Each row is a point. A path goes straight from each point to the next, and from the last back to the first. The post is the endless flat space through its rows: a point in 2 columns, a line in 3, a plane in 4, and so on, so that a path can go around it. Count how often the path circles the post. Going back the other way cancels.

Post:
[-0.82 +0.71]
Path (18 x 2):
[-3.06 +1.01]
[-1.84 -0.37]
[+0.83 -0.70]
[+0.67 +0.29]
[-0.05 -0.91]
[+0.74 +1.71]
[-0.60 +1.37]
[-2.68 +1.85]
[-1.36 +0.10]
[-0.03 +0.30]
[+0.94 +1.78]
[-1.43 +1.62]
[-1.51 +0.61]
[-1.35 -0.91]
[-1.65 +0.46]
[-1.52 +1.89]
[+0.48 +2.08]
[-0.60 +2.54]
Times around: 2

Post (5 x 6):
[+0.02 +1.22 -1.25 +0.48 +0.44 -0.47]
[-0.31 -0.15 +0.73 -1.24 -0.76 -0.05]
[-1.41 -0.16 +0.98 -1.00 -0.29 -1.23]
[-0.93 -0.23 -0.57 -1.98 +1.19 +1.25]
[-0.18 +1.45 +0.08 +3.74 +0.01 -0.84]
Path (22 x 6):
[-3.96 -0.93 +1.58 -0.30 -0.28 -3.20]
[-1.58 +0.10 +0.63 +2.03 -0.53 +0.61]
[-1.51 -1.00 +0.72 -0.74 -1.89 -3.45]
[+1.11 -0.39 +1.16 +0.85 -0.26 -0.64]
[-0.82 +1.12 +0.76 -0.57 +1.70 -1.81]
[+0.80 +1.47 -1.23 +2.00 +1.96 -2.87]
[+2.06 +1.23 -1.03 +1.74 -0.13 -1.75]
[-1.83 -1.44 -0.28 +0.26 +0.33 -0.01]
[-3.64 -0.66 +0.66 +1.65 +0.97 -0.25]
[-1.69 +1.35 -1.60 -0.04 -0.21 +0.13]
[-1.07 -0.46 -0.94 +0.78 -0.42 -1.60]
[+0.59 +0.30 +0.01 -0.55 -0.82 -2.03]
[-0.38 +1.46 -1.81 -0.93 +3.09 +1.30]
[-0.23 +2.06 +0.91 -1.90 -1.58 -0.98]
[-0.68 -0.13 -0.28 -1.16 -0.82 +1.50]
[-0.96 +0.08 -1.50 -0.84 -0.71 +0.47]
[-0.87 +2.49 -1.99 -1.36 +0.53 -0.29]
[-1.53 +1.12 +2.28 +0.20 +0.68 +1.23]
[-0.35 -2.04 +2.22 -2.91 +0.45 -0.40]
[-0.77 +0.48 -0.63 +1.70 +0.20 -3.37]
[-0.74 +0.49 +0.19 +2.58 -0.83 -2.11]
[+0.33 -0.72 -0.40 +1.60 +0.19 -1.98]
Times around: 0
